Rows are points. The points of each table are mixes of a few directions, plus a little noise. How many directions does each table use, and how many do they share? Where both have some left over, give the other angles between the two spaces (their principal angles), to ten degrees, smallest first.

First (6 x 3):
[[-22.6 -12.3  20.9]
 [ -1.9   2.5  10.0]
 [-35.7 -26.9  15.4]
 [ 19.2   6.4 -27.2]
 [ 40.4  28.3 -22.0]
 [  0.8   2.0   3.0]]
Second (7 x 3):
[[ 24.5  -0.9  12.1]
 [ 21.8  11.4   3.3]
 [  0.0 -12.7   7.6]
 [ -9.7  28.2 -21.6]
 [-63.6 -32.0 -10.7]
 [ 11.6  -6.0   9.1]
 [ 15.5  11.9   0.1]]
Directions: first 2, second 2, shared 1; angles 70

First (8 x 8):
[[-35.5  25.1  22.4  -8.9  15.5  -9.3  22.7  -9.7]
 [ -2.8  -3.5 -21.9 -28.0 -20.1  -0.7  -5.5   6.4]
 [-25.3   9.5  -2.4 -24.8 -13.3  30.6  -1.2 -16.9]
 [-20.4  12.5 -19.8 -46.6  -9.2 -58.9  19.0  27.1]
 [ 12.2 -10.6 -17.7  -8.3 -13.3  -0.6  -9.8   8.1]
 [ 19.3  -7.7   8.1  27.0  12.7  -8.5  -1.7   4.7]
 [ 22.3 -12.4  11.3  36.5   8.8  29.1 -13.4 -11.4]
 [ 29.8 -13.2  20.2  52.9  19.6  18.9  -9.9  -8.4]]
Second, 9 rows:
[[  0.9   0.3  -0.9   0.4  -0.6   1.1   3.0   0.5]
 [ -3.3  -1.6   3.5  -1.9   2.1  -4.1 -11.2  -2.3]
 [-15.3  -8.0  16.6  -8.8  10.4 -20.0 -55.1 -11.3]
 [ -9.4  -4.8  10.3  -5.4   6.5 -12.3 -34.0  -7.0]
 [ 14.2   7.3 -15.4   8.0  -9.6  18.5  51.1  10.4]
 [ 12.4   6.3 -13.3   7.1  -8.4  15.9  44.2   8.9]
 [ -1.7  -1.0   1.8  -0.8   1.2  -2.3  -6.0  -1.3]
 [-20.5 -10.6  22.3 -11.8  13.9 -26.8 -73.8 -15.2]
 [ 22.8  11.7 -24.6  12.7 -15.6  29.8  82.2  16.7]]
Directions: first 3, second 1, shared 0; angles 90

First (11 x 11):
[[-30.1  33.6 -44.7 -10.8  18.3  16.9  13.7 -14.8  16.1  23.5  67.3]
 [ 28.8 -32.3  42.0  10.9 -17.1 -15.7 -13.6  14.9 -14.9 -22.2 -64.4]
 [-23.9  28.5 -37.1  -8.7  15.1  15.1  10.9 -11.3  13.6  19.3  55.1]
 [ 25.5 -28.6  36.6   9.4 -15.3 -13.1 -11.4  12.5 -13.0 -18.5 -56.0]
 [ 10.7 -12.4  15.2   4.1  -6.5  -6.6  -4.3   5.0  -6.2  -8.5 -24.3]
 [ 19.5 -22.9  28.1   7.8 -10.7 -11.6  -9.2   8.8 -10.2 -14.6 -43.4]
 [ 15.1 -16.9  22.5   4.9  -8.8  -6.8  -8.0   7.3  -7.9 -11.9 -32.5]
 [-21.5  22.7 -31.7  -7.8  12.5  11.5  10.2 -10.4  11.1  16.6  47.5]
 [-12.7  14.0 -19.4  -4.5   7.4   6.4   5.3  -5.1   6.3   8.8  27.8]
 [ -5.4   5.9  -8.0  -3.0   2.7   2.5   2.5  -2.4   2.5   4.8  12.3]
 [ -4.4   6.0  -7.3  -1.7   3.1   2.0   2.4  -2.6   2.3   3.9  10.9]]
Second:
[[ 11.3 -14.7   5.1  -0.8 -22.7 -12.4  -2.6  21.5  -7.2 -30.9 -11.0]
 [  7.2  -8.9   4.3   0.0 -13.1  -7.3  -1.8  12.2  -4.3 -17.6  -8.4]
 [  4.9  -8.7 -17.1  -9.0 -35.7 -15.6   3.4  35.0  -4.6 -48.8  18.0]
 [ -1.1   4.8  29.0  13.1  41.0  16.1  -6.2 -40.8   3.3  56.2 -33.7]
 [ 11.7 -11.8  29.6   9.5  10.1   0.2  -7.8 -11.1  -4.8  14.1 -40.5]
 [  7.4 -10.1  -1.4  -2.7 -20.9 -10.5  -0.6  20.2  -4.9 -28.8  -1.6]
 [-27.7  30.9 -43.0 -11.2  13.0  13.3  13.0 -10.1  14.0  16.9  64.1]
 [-14.1  18.0  -5.7   1.5  28.8  15.5   3.2 -27.4   8.4  38.7  13.0]]
Directions: first 1, second 2, shared 1

First (8 x 18):
[[ -3.9   1.5   3.5  -2.8   3.5   4.5  -5.2   1.1   2.4   2.4   0.5   2.7
    2.6   0.4   5.7   1.3  -2.2  10.6]
 [ -5.7   2.2   5.1  -4.1   5.0   6.6  -7.6   1.7   3.5   3.5   0.8   4.0
    3.8   0.6   8.3   1.9  -3.2  15.5]
 [ 30.6 -11.7 -27.5  21.9 -26.9 -35.4  40.7  -9.0 -18.6 -18.6  -4.2 -21.4
  -20.1  -3.2 -44.4 -10.3  17.1 -83.1]
 [-32.4  12.3  29.1 -23.2  28.5  37.4 -43.0   9.5  19.6  19.7   4.5  22.6
   21.3   3.4  46.9  10.9 -18.1  87.8]
 [ -9.8   3.7   8.8  -7.0   8.6  11.3 -13.0   2.9   5.9   5.9   1.3   6.8
    6.4   1.0  14.2   3.3  -5.5  26.5]
 [-13.8   5.2  12.4  -9.9  12.1  15.9 -18.3   4.0   8.4   8.4   1.9   9.6
    9.1   1.5  20.0   4.6  -7.7  37.4]
 [  3.1  -1.2  -2.8   2.2  -2.7  -3.6   4.1  -0.9  -1.9  -1.9  -0.4  -2.2
   -2.0  -0.3  -4.5  -1.0   1.7  -8.4]
 [ 31.9 -12.1 -28.6  22.8 -28.0 -36.8  42.3  -9.3 -19.3 -19.4  -4.4 -22.3
  -20.9  -3.3 -46.2 -10.7  17.8 -86.4]]
Second (9 x 18):
[[ -0.7   4.7 -15.0   1.0   6.2 -28.3  23.7   7.3 -14.5 -13.4  22.5  -9.2
    9.3 -12.0 -28.6 -21.3  12.0  -6.8]
 [ -5.3   3.8  23.2  -7.9  -7.7  40.2 -11.3  -1.5  19.0  14.9 -24.6  12.7
   -3.8   9.6  27.6  23.0  -2.5  17.9]
 [ -3.5 -19.5  -9.2  -1.8 -10.6  -6.3 -69.4 -21.4  16.9   5.1  -7.7   2.4
  -13.6   7.4  41.7  34.2 -44.8  -6.7]
 [-31.1  14.1  -3.6   6.4  11.8  43.2  -9.4  28.8  -6.4   2.6 -20.0  19.3
    3.8  12.5   5.5   3.0   6.1  12.5]
 [ 20.9  -8.0  -5.6  -5.5 -14.2 -23.6  36.4   5.9   0.4 -16.4  10.8  -9.5
    0.4  -2.2 -30.9 -26.6  24.5 -17.2]
 [ 48.5 -44.0   3.3  33.5   7.9 -28.6 -47.2 -49.8  -9.8  20.2  -4.4 -20.0
  -37.9  16.5  26.9   6.6 -44.2 -36.1]
 [ -8.9  26.2  10.3  -3.8  18.7  -8.3  33.7  -1.1 -12.3   4.9  19.8  -6.5
   18.9 -23.6 -15.7  -4.4  12.4  21.0]
 [ -9.5  23.1  -5.8  -8.0  11.7 -28.1  36.3   5.0 -12.6  -9.3  31.6 -10.3
   22.3 -27.6 -29.2 -13.5  15.4  10.8]
 [-10.3  -1.0   3.1 -13.7 -23.7  39.3   5.8  26.8  20.1  -8.5 -27.2  19.1
    0.1  18.7   2.2  -0.2  22.0   3.7]]
Directions: first 1, second 5, shared 0; angles 30
